Rows are points. The window is the flat piece filled in between its corners: a triangle in 3 columns, a solid with four corners in 4, and so on. A path goes straight from each point to the next, and from the last back to the first. After which points does the path pass through the window?

Window (3 x 3):
[[ 0.6  7.2 -4.5]
 [ 2.6 -7.0  1.3]
 [ 4.6  0.6 -0.1]]
Path:
(1): [-1.1  8.8  0.0]
(2): [ 3.3  6.1 -5.2]
(3): [ 6.2 -9.0 -2.1]
(4): [ 0.0 -4.2  3.2]
(5): [-0.3  7.0 -2.6]
(6): [ 2.2  5.6 -6.0]
(7): [ 4.1 -2.9 -3.3]
(8): [0.3 0.0 1.5]
(9): [ 0.5 -4.8  5.6]
(10): [ 5.3 -7.1 -4.7]
(11): [ 5.3  0.9 -2.2]
(12): [0.7 2.2 2.9]
(13): [-0.8 -3.8  4.8]
(14): [ 6.6 -7.2 -3.2]
(15): [ 4.3  0.6 -4.7]
(16): [0.6 5.8 3.0]
Through the window after points: 3, 5, 7, 9, 11, 13, 15

Window (6 x 6):
[[-3.9 -8.5 -7.2  7.5 -0.3 -5.2]
 [-3.4  3.6  3.2 -8.6 -0.2  0.6]
 [-1.8  7.3 -0.8 -2.1  0.4  6.8]
 [-3.5 -2.9  0.4  4.9  2.9 -6.5]
 [-4.8 -0.6  7.2 -1.3 -9.4 -9.7]
 [ 7.0  0.4 -4.0  1.0 -3.5  0.7]]
Path:
(1): [-1.2  0.6  7.4 -6.2 -2.9  1.8]
(2): [ 1.4  6.9 -1.6 -4.4 -3.2 -2.7]
(3): [-0.6  4.9 -5.1 -0.9 -2.7 -7.1]
(4): [-1.5 -3.5  1.1  0.4 -3.1  2.5]
(5): [-4.5 -0.8  6.2 -2.7  0.8  5.6]
(6): [-0.9  6.0 -3.7 -0.9 -2.2 -5.2]
(7): [-1.9  2.6 -3.5  1.8  1.8 -7.8]
(8): [-3.0 -7.5  4.2  5.4  0.1 -2.1]
(9): [-2.3 -3.3  5.2 -1.4 -3.1 -5.2]
(10): [-4.8 -0.7 -1.5  0.1 -3.6 -9.6]
(11): [-3.0  1.9  0.8 -1.2 -3.7 -9.9]
(12): [-1.8 -6.7  3.2  0.4 -4.4  0.7]
(13): [-3.3 -4.4 -1.0  1.9  2.0  2.4]
(14): [-0.3 -0.5 -5.8  3.1  3.7 -4.2]
(15): [ -2.8   1.7   0.6  -4.0  -3.9 -11.5]
(16): [-4.5 -5.2  7.9  1.6 -4.7 -1.3]
Through the window after points: 5, 7

Window (8 x 8):
[[ 9.7  6.8  2.4  1.3 -3.5  0.9  4.3  1.5]
 [ 1.1  8.0  8.7  0.1 -4.2 -4.2  1.9 -4.3]
 [ 3.8  9.5 -2.4  4.6 -9.3 -6.6  7.4  2.9]
 [-4.3 -6.3 -7.1 -7.6  8.6 -0.1 -1.9 -1.4]
 [-0.9 -9.2 -0.3 -3.7 -1.9 -0.1  1.0 -3.6]
 [-4.0 -4.9 -7.3  1.9  3.3  6.1 -6.1 -3.3]
 [ 0.3 -9.9 -6.9  3.2  8.8 -2.5 -6.2 -2.1]
 [-5.5 -8.2 -1.6  2.0  8.6  3.2  2.1 -0.9]]
Path:
(1): [-1.3  6.7 -6.1 -0.5  0.4 -0.3  7.6 -8.8]
(2): [-0.1 -0.7 -3.4 -1.0  1.0  0.5  2.7 -4.3]
(3): [-3.1 -3.5  1.3 -0.8 -1.3  1.9 -4.1  8.3]
(4): [-2.2 -0.1  3.9  0.3  2.2 -0.6 -3.6  4.6]
(5): [ 4.3  4.4 -6.8  3.7  1.1  0.6  8.8 -7.1]
(6): [-1.1 -1.3 -4.6  2.2  1.2 -0.6  5.4 -4.4]
(7): [-1.6 -3.6  3.5  0.5  0.4  0.4 -5.1  8.0]
(8): [ 1.8  1.6  0.0 -1.5 -0.2 -3.2  0.1  3.1]
(9): [ 0.4  1.9 -3.8  0.4 -1.4  1.5  1.7 -8.2]
(10): [ 1.6 -2.6 -3.5  0.4 -2.5  0.3  3.4 -6.6]
(11): [-0.1 -2.1 -0.4 -0.6 -2.3 -3.5  1.3  2.2]
(12): [ 0.8 -5.4  5.8  2.0 -1.7 -0.5 -2.1  7.6]
Through the window after points: 6, 10

Window (9 x 9):
[[  4.3  -8.9   0.9   2.5  -4.0   0.4   1.0   0.2  -0.8]
 [ -1.6  -3.6   1.8   0.2  -1.2   4.8   0.5  -3.3   6.6]
 [ -2.0  -1.6  -2.4   4.7   3.0   8.1  -3.9   0.4   1.4]
 [ -5.0  -1.8   0.5  -0.6  -1.7  -5.7  -0.8  10.7  -1.2]
 [ -2.4   4.9   0.3   0.7  -0.1   6.5  -3.2  -7.0  -4.5]
 [ -3.7   0.4  -3.9   4.0   2.1  -1.8   3.3  -5.7  -3.4]
 [ -1.7   0.2 -12.1  -2.2 -13.0  -9.0  -3.1  11.2   0.5]
 [-10.5   0.4   0.0   6.7  -6.0  -1.7  -1.8   6.3  -1.9]
 [  2.0   3.7  -6.5   0.6  -9.4   0.6   2.6  11.1   2.0]]
Path:
(1): [-2.2 -4.2 -4.3  0.6 -2.8  2.2  1.1  1.0  0.3]
(2): [ 1.5  5.2 -2.1  1.5 -2.3 -3.4 -3.4 -0.2 -0.4]
(3): [-0.9  0.2  3.2  4.1  2.3  2.4 -4.6  0.0  4.4]
(4): [-2.4 -2.3 -4.3  1.8 -2.1  5.7  0.1  1.2  0.9]
(5): [-2.8 -2.1 -6.6 -1.1 -3.7  3.3  2.0 -1.6 -6.0]
(6): [ 0.7  0.6  0.8  2.4 -2.0 -2.1 -3.5  4.4  6.3]
(7): [  4.2   2.7  -3.8   2.6 -10.5  -8.3  -4.0   7.1   2.6]
(8): [-9.2 -3.3 -7.6 -2.2 -2.7  2.7  0.0  4.0 -3.5]
Through the window after points: 3, 7
